Each row of a before or after table is a point. The points were changed in one or more steps. Then noise was added and the rows were shuffled. The steps act on columns, c1 being the first. Write out the steps. A step turns or swaps two columns, mirrors them in a line or flattens them onto one, adds a multiple of one to another, or multiplies or shifts one. Angles are multiples of 10 degrees, from the lower column toward the higher: turns from -170 to 170, lines from 10 to 170 but not 90. Use the fewest steps. Two steps may share a column if one is a turn and the other turns, adds or multiplies; they go together, in the order done. Otherwise the lowest column goes first.
In the rows, zero is written as 128.

Before (10 x 2):
[[100 148]
 [213  92]
 [130  59]
 [185 183]
 [121 150]
 [100 170]
 [166  96]
 [133  79]
 [148 134]
 [ 99 111]]
After (10 x 2):
[[125 107]
 [170  97]
 [ 81  62]
 [177 131]
 [104 129]
 [104 154]
 [ 81 149]
 [197 137]
 [141 159]
 [177  50]]
Steps: mirror c1 and c2 in the line at 140 degrees

Before (8 x 4):
[[139 195 148 158]
 [188 169  84 146]
 [ 72 150 135  61]
 [ 81 120 102 135]
 [ 75  87 166  52]
 [141 141 134 126]
 [175 203 118  95]
 [119  94 164 146]]
After (8 x 4):
[[195 141 146 161]
 [106 166 102 134]
 [144 120 132 125]
 [ 95 124 163 144]
 [216 109 117  94]
 [187  83  82 144]
 [ 73 166 165  55]
 [130 190 133  63]]
Steps: turn c1 and c2 by -70 degrees

Before (14 x 9):
[[128 130 145 147 119 142 141 149 133]
 [176 131 122 126 125 131 124 126 119]
 [144 128 125 126 118 135 160 121 143]
 [127 124 164 134 154 115 135 111 120]
 [128 118 126 148 115 116 128 113 121]
 [123 119 136 123 117 119 134 116 126]
 [133 129 130 129 164 123 124 123 120]
 [113 127 126 158 116 138 127 154 140]
 [123 129 143 123 118 161 130 113 163]
 [132 126 145 124 140 114 128 152 129]
 [112 133 123 126 154 118 135 112 114]
 [112 112 124 123 114 139 125 134 125]
 [140 121 137 123 116 161 133 155 130]
 [136 108 123 127 157 123 134 115 125]]
After (14 x 9):
[[157 118 133 123 116 161 155 133 132]
 [116 121 141 123 118 161 112 130 163]
 [128 121 122 148 114 116 114 128 121]
 [168 129 127 126 118 135 121 160 142]
 [ 88 116 115 122 114 139 134 125 125]
 [149 113 114 129 158 122 115 133 126]
 [ 88 135 127 126 155 118 113 135 114]
 [137 117 142 124 139 114 152 128 129]
 [128 123 143 148 118 142 149 142 134]
 [125 107 158 133 155 114 110 134 120]
 [ 91 128 125 158 116 138 154 127 140]
 [141 127 132 128 165 123 124 123 120]
 [248 134 124 125 126 131 127 124 119]
 [115 116 131 123 117 119 115 134 126]]
Steps: multiply c1 by 2.5; turn c2 and c3 by 30 degrees; swap c7 and c8

Before (10 x 12):
[[102 119 125 131 105 136 101 118 158 147 136 104]
 [104 115  64 130 102 127 130 119 149 113 132 121]
 [103 131 134 154 122 109 129 127 152 136 107 161]
 [140 188  95 127 149 135 117 121 137 157 121 124]
 [122 154 111 160 123 130 159 107 122 100 163 111]
 [132 160 135 120 105 129 131 140 142 179 134 172]
 [151 156  88 111  98 106 138 111 131 115 112 125]
 [189 138 150 134 133 116 142 109 136 189 122 136]
 [137 148 143 132 124 155 148 151 168 137 170 116]
 [121 138 133 132 129 146 157 107 134 115 139 142]]
After (10 x 12):
[[138 142 115 130 118 155 148 151 249 138 170 116]
 [141 189 152 127 159 136 115 120 153 158 121 124]
 [134 172 129 121 103 129 130 140 170 179 136 171]
 [102 114 139 131 109 136 101 117 219 147 134 103]
 [105 114 196 130 125 127 129 119 190 113 133 120]
 [104  92 125 153 120 108 128 127 200 135 108 160]
 [122 106 146 160 129 130 158 107 112 102 164 112]
 [151 182 176 110 116 105 138 111 138 115 111 126]
 [190 128 107 135 125 116 141 108 153 189 122 136]
 [121 132 124 132 128 145 155 107 147 114 140 142]]
Steps: add -1.5 times c4 to c2; mirror c3 and c5 in the line at 100 degrees; multiply c9 by 3

Before (12 x 20):
[[151 104 126 105 138  76  96 105  45 107  89  74  51 191  92 117  79 146
  206 161]
 [113 105 114 131 123  69 141  70 182 131  91 111 157 124 103 105 166 171
  187 116]
 [155  93 182 172 186 121 134 180  76 130 164 125 127 156 144 177 102 159
  118 147]
 [151 109 175 145 160  70  80 129  69  65 134 161  64 219  91 130  83 123
  125 139]
 [182 133  99 166 214 182 187 113 111 162 137 167 172 142 164 157 136 158
   97  51]
 [ 77 121 107 155  80 133 118  44 167 162 109 107 200  92 112 146 100 179
  121  73]
 [163 182 104 152 178 163 132 176 117 160 178 197 160  93 167 179 131 164
  125  67]
 [125 116 218 105 193 123 101 122  65 105 169 153 115 162 109  92  49 130
  148 165]
 [133 197 146 168 189 147 176 117  96 166 132 172 127 110 168 172 146 178
   80 111]
 [164 175 134 123 186 185 149 148 168 144 126 108 112 151 156 180 152 172
  108  65]
 [ 66  74 129  81 105  88 114  80  87  96 116 109 111 195  80 121 135 205
  186 122]
 [119 113 140 151 177 113 116 124  95  56 135 144  93 188 100 124  39 185
  168 189]]
After (12 x 20):
[[155 101 183 172 186 120 152 180 178 131 163 124 140 155 144 178 103 158
  119 148]
 [114 115 114 132 124  70 150  71  70 131  91 111 141 124  97 104 165 172
  187 118]
 [125 104 218 106 193 123 110 122 164 106 168 154 154 163 179  91  47 129
  149 164]
 [182 162  97 167 214 182 178 113 164 163 138 166 151 142  86 159 137 158
   98  53]
 [163 177 104 151 179 162 105 176 162 159 179 199 138  94  90 179 132 164
  124  67]
 [151  91 126 105 139  77 112 106 169 108  89  73 121 191 239 118  78 147
  206 160]
 [133 210 147 169 189 146 136 117 179 165 133 172 122 108 121 173 146 179
   80 112]
 [ 67  74 130  81 104  89 143  81 128  96 117 109 155 193 187 121 136 205
  186 123]
 [ 77 116 107 155  81 134 123  45  87 162 109 107 175  92  71 146  99 178
  122  72]
 [120 110 141 152 177 114 126 125 135  55 135 144 128 189 183 126  38 185
  168 187]
 [164 180 132 123 185 184 122 147 115 145 126 106  86 152 102 181 153 172
  108  66]
 [153  88 175 144 160  70  96 129 150  66 133 161 122 219 220 130  83 124
  126 139]]
Steps: turn c2 and c7 by -30 degrees; turn c9 and c15 by -140 degrees; turn c13 and c15 by -40 degrees

Before (10 x 32):
[[143 109 158 118 111 129 161 167 102 125  68 153 182 106 107 106 135 118
  153  46  65 106 133 195 163 129 205 134  70  65 141 137]
 [ 83  89 102  80  97  87 126 121  60 210 173  98 115 175 151 122 118 187
  132 142 135 135  53 142 106 106 140 175 179 138 146  45]
 [123 114 183 189 193 109 193 151 128  85  67 151 115 124 102 129 119  99
  104 116  98 101 155 175 174 114 214 135 125  94 112 136]
 [ 82 117  59  81  67  84 155 134  65 164 158  71 106 192 166 163  48 164
  127 149 160 155  83  93 143 161 124 162 137 119 103 108]
 [ 89 129  76  64 129  89 128 131  85 206 117  71 100 159 168 113  87 176
  141  90 160 201  60 118 120 176  78 177 158 198 110  73]
 [ 41  99 101  90 110 119 127 141 102 174 141 101  61 147 155 163  68 100
   76 146  59 143 114 149  63 138 131 237  94 106 122  94]
 [ 88  77  65  58 122  87 168  98  69 210 149  74 140 139 136 169 111 135
  135 112 145 168  66 102  94 135  84 185 191 117  67  99]
 [147  72 158 167 100 179 159 125 108  42 108 124 185 114 103  43 131 142
  171  62 110 148 125 148 107 121 156 119  93 110 101 101]
 [126 161 142 132 166 136 162 114 159  94 100 187 171 145  63 113 151 130
  147 116  59 132 181 144 159 101 211 136  75  96 124 135]
 [ 82 173 177 118 139 136 196 186 155  85  72 140 137 120  94 137 160  86
  129 135 106 115 160 183 107 105 189  85 102  75 143 139]]
After (10 x 32):
[[ 83 169 173 118 143 138 202 190 159  87  67 141 136 123  94 136 134  86
  159 131 107 116 160 187  83 105 184  86 103  78 146 141]
 [ 82  83  98  78 100  92 123 118  58 209 176  99 116 179 150 123 134 191
  118 141 131 135  53 149 117 105 144 173 183 161 144  48]
 [147 106 156 116 113 133 159 164 106 131  70 155 183 114 110 104 153 116
  134  48  70 105 125 194 113 131 205 135  78  15 141 134]
 [121 114 187 189 192 107 193 155 125  84  69 153 118 128 102 128 100  94
  116 113  99 103 154 175 144 114 216 137 121  43 106 137]
 [131 165 141 125 167 140 156 112 158  91 104 181 164 144  69 114 147 129
  146 114  57 133 185 147 133 100 212 141  79  62 125 137]
 [143  71 161 170  95 175 154 129 111  46 107 118 185 115 106  43 171 141
  132  62 109 146 128 147  95 120 157 120  93 127 103 102]
 [ 81 120  59  83  64  91 153 134  63 159 163  71 107 189 163 159 130 165
   46 151 163 158  78  93 140 160 123 161 139 100  99 106]
 [ 87 128  72  62 126  90 125 133  82 207 114  76  99 165 168 111 147 173
   83  89 155 203  59 117 165 177  77 173 158 219 110  74]
 [ 89  73  64  59 124  89 168 100  71 203 149  82 144 135 141 168 138 138
  112 111 141 169  66 101  96 137  89 186 187 149  67  98]
 [ 42  92  99  89 112 116 125 140 103 172 138 103  61 143 154 165  78  99
   71 144  64 144 114 149  65 139 132 242  93 170 117  94]]
Steps: swap c17 and c19; turn c25 and c30 by -40 degrees; multiply c30 by 1.6

Before (14 x 64):
[[156 108  59  84 138 118 181 128 156 131 138  43 140 133 163  58 107 149
   80 181  54 187 136 193  54 158  87 132 124  97 167  59 113 169 157 121
  171 106 196 122  94 103 133 184 105 125 113 132 107  97 146 107 170  92
   72 122 141 124 134 148  61 145 100  82]
 [142  89 148 162 175 137  78 137 148 134 140  98 188 156  83 180  68 121
   56 135 105 156 170 132  48 107  99  90 159 100 166  79 185  70 117 159
  111 100 148 139  55 121 126 108 156 145 204 153  84 181  66 124  56 110
  162 124  95 118 171  56 125 200  35  91]
 [199 120  82 100 110 112  85 123  46 184 151 119 103 112 107  59 173  43
  182 163  73 139 119 103  58 164  93 105 114 109 147  91 126 168 144  97
  150 197 133  80  70 177 145 187 105  84 170 157 193 156  83 122  63 102
  175 112 203 152  93  55 158 204 148 194]
 [149 141  97 128  88 147 133 150  80 170 179 124  96 168 140  80  60  87
  142 111 160  79 107 102  66 156 133 100  66 101 150 114  82  73 125  79
  158 157 158  98  70 207 115 135 106 123 173 161 168 139 147 118  70 121
  115  95 132 116 146 142  93 147  33  73]
 [113 141 100  96 101 101 113  99 156 132 125  57 174 109  49 151 186 133
  176 102 126  84 116 106 156  93 185 168 163  89  79 146 102 134 164 168
   51 101 148 168  96 132 177 130  70 112 201  85 102  86 126 187 134  86
   69 142 142  81  68 165 118 218 108 190]
 [100 149  97 116 151 116 101  67 113 108 189 160 112  76 130  93 125  92
  122 136 118 200 150 183 137  87  97 150 158  91  86  84 149  66  90 107
   51 188 150 128 104 126  98 175 145 160  99 122 136 112 121 141  97 140
  159 112 160 150  73  67 171 163 129 168]
 [141  93 161 163 142 112 169 104 137 171 130  51 104  97  95  73 173 152
  132  95  56 105 158 124 160 151 140 178 137 198 130  81  73 130 188 136
  106 117 184  44 163 129 178 135  49 160 183 108 150 164  61 154 142  80
  150 125  91 156 176  86 130 127 131 176]
 [ 90 117 110 165 131  73 146 143  71 166 226  94 182  69 132 132 156 135
  101 159  81 104 144 104 148 130 163 141 149 181  79 100 182 111 182  87
  112 181 168 168 174 219  77  76 135 108 192  77 103 206 112 194  52 134
  136 115 136 152 116 145  90 126 142 120]
 [150 116 174  80 189  53 118 126 110 129 196 148 124 161 101 130 165  82
  125 129 110  96  92 171 118 147 194 142  45 137 173 118 101  63 175 178
  112 143 146 142 107  99 142  79  47 195 192 131 121 191 107 201  74 127
   71 167 100 184 151 148 136 147 146 195]
 [112 178 135  88 211 122  67  69 158 151 107 127 147  70 116  92  89  56
  186 138 141 151  68 173  92 162 133  88 153 174  83 110 111 171 110 145
   76  91 243  94  78 115 174 111 127 174 183 148 118 185 160 116 164  66
   44  56 154 190 108 132  97 220 130  82]
 [103 114 168 149 118  68 173 119 141  91 152 152  98 107  86 134 107 152
   77  71  96 207  98 143 123 201 121 144 125  81 155 149 139 158 186 143
  161 124 162 152 125 174 106  71 136 148 102  65 166 157 121  95 169  54
  163 132 144  92 170  59 102 105 143 149]
 [211  87 139  66 132 125 133  96  86 158 108  86 136  54  75 126 106 135
  122 180 112 135  65  87  67 128 205  92  47 138 138 141 192 126 205 121
   88 185 119  47 180 113 105 100 149 187 137 105  86  98 119 187  49 139
  136 160 133  99  63  90  78 158  88 138]
 [114 107 121 164 190 122 107  52 126 113 175  82 120 147 153 107 166 152
   75 187  91  97 100 137 159 154 166 158  43 167  63 123 149 157 122 124
  156 168 210  45  84 107 127 107 124 172 170  62 171  78 153 142  50 130
  146 146 158 100 127 114  53 118  81 137]
 [111 172 172 155 106 138  65  92  37  92 131 137 193 160 125  67  68  99
  154 161 138 114  56 140  87 104 201 113  70  96  80 123  96 109 148 162
  161 178 119 145 134 168  62  96 141 153 100 108 116 193 133 128 153  95
  154 177 152 106 145 156 103 120 109 100]]
After (14 x 64):
[[210  86 138  65 132 123 132  96  88 160 108  86 136  57  73 125 105 135
  123 180 110 159  65  87  67 127 206  93  48 138 137 140 191 126 205 118
   88 186 120  46 182 113 105 102 151 186 133 107  86  96 117  67  48 142
  135 158 132  99  43  92  79 119  89 137]
 [112 143 100  97 101 100 113  98 156 132 126  57 172  67  50 152 188 132
  178 102 125 219 116 107 156  93 186 167 160  89  79 145 102 133 162 140
   51 100 147 169  97 131 178 129  71 113 187  84 103  87 126 118 133  87
   70 142 143  82  81 164 119 172 108 190]
 [199 120  83 101 112 113  86 123  47 185 152 119 103 131 108  59 175  42
  181 165  74 206 118 100  59 164  92 106 115 110 147  90 124 168 145  83
  149 194 133  80  71 178 148 189 106  86 148 156 191 156  83 110  63 103
  177 114 203 151  52  53 158 117 149 195]
 [114 108 121 161 190 121 106  52 126 111 175  80 118 116 153 108 166 153
   76 188  91 119  99 137 159 155 166 158  45 167  63 123 147 157 122 110
  156 168 210  46  82 107 127 107 124 173 155  62 171  81 153 149  49 130
  144 147 159  99 125 114  52 159  80 138]
 [149 140  98 126  88 147 131 151  79 168 179 123  96 144 139  81  60  87
  142 113 159 149 107 104  65 155 134 100  65 102 149 115  82  73 124  67
  160 156 158  99  69 208 114 134 106 122 146 162 168 139 149 165  69 120
  116  95 133 117 122 143  91 176  34  71]
 [103 115 169 148 118  68 172 117 140  90 152 152 100 158  84 133 106 151
   77  74  94 107  97 143 122 201 120 143 126  81 154 148 139 159 186 152
  163 122 163 151 124 176 105  70 137 148 114  65 168 158 121 102 168  55
  163 130 144  91 177  58 100  50 143 148]
 [ 98 149  98 113 153 118 100  69 112 107 189 161 112 106 129  94 125  93
  121 137 117 161 151 183 137  86  98 148 158  90  85  83 147  65  88 119
   51 189 151 128 105 125  99 174 145 157 103 121 137 111 119  79  97 141
  160 112 160 149  64  68 171  57 130 170]
 [ 88 116 110 164 130  73 146 143  71 167 227  94 182  51 133 131 157 136
  102 160  80 127 144 103 149 130 164 142 150 180  80  99 183 110 183  68
  112 181 169 168 174 220  79  75 134 108 159  78 103 208 112  82  53 133
  135 114 136 150  86 144  91 152 142 119]
 [143  96 161 162 143 112 168 105 136 170 129  50 105  98  96  72 172 152
  132  94  56 128 156 126 159 151 140 177 135 197 129  81  74 129 188 117
  107 118 185  43 164 130 181 135  49 161 166 108 150 166  61 102 141  78
  150 125  91 156 180  85 131 151 131 177]
 [142  88 146 163 175 139  80 138 149 135 140  99 188 137  84 179  69 122
   55 134 104 201 169 132  49 107  99  91 159 100 164  78 186  70 116 131
  112 101 148 138  54 124 125 107 156 145 186 153  85 181  68 155  55 108
  163 123  95 117 181  55 125  99  37  91]
 [113 176 133  88 210 123  68  68 157 151 106 128 149 128 116  92  89  56
  184 134 141 221  69 173  92 164 134  87 153 172  84 111 112 171 108 124
   78  89 244  93  80 114 174 112 127 172 168 148 118 185 160  68 163  67
   45  56 154 188 123 133  98 102 131  81]
 [156 107  59  86 139 118 182 130 157 133 139  44 138 150 163  58 108 147
   80 181  53 144 136 191  54 157  87 133 124  96 168  57 113 169 156 125
  170 105 197 122  96 101 132 184 104 126 118 134 106  97 145 130 170  91
   72 123 142 124 146 148  60  69 100  83]
 [113 174 170 155 107 137  65  91  36  91 132 136 194 134 126  65  68 100
  155 162 139 120  55 139  87 105 201 114  68  95  80 122  99 109 147 169
  160 178 120 143 132 168  61  96 141 153 118 109 114 193 132 162 153  93
  153 177 151 105  99 157 103 143 110 101]
 [147 117 174  81 188  55 118 125 111 127 196 149 126  61 101 131 165  82
  126 129 109 148  93 173 118 148 196 142  45 137 174 118 101  63 174 154
  112 143 147 142 108  97 142  79  46 194 180 128 121 192 108 173  72 128
   72 169  97 183 143 148 137 159 145 194]]
Steps: add 0.5 times c9 to c59; turn c14 and c52 by 80 degrees; turn c22 and c62 by -90 degrees; turn c36 and c47 by 20 degrees; multiply c47 by 0.7
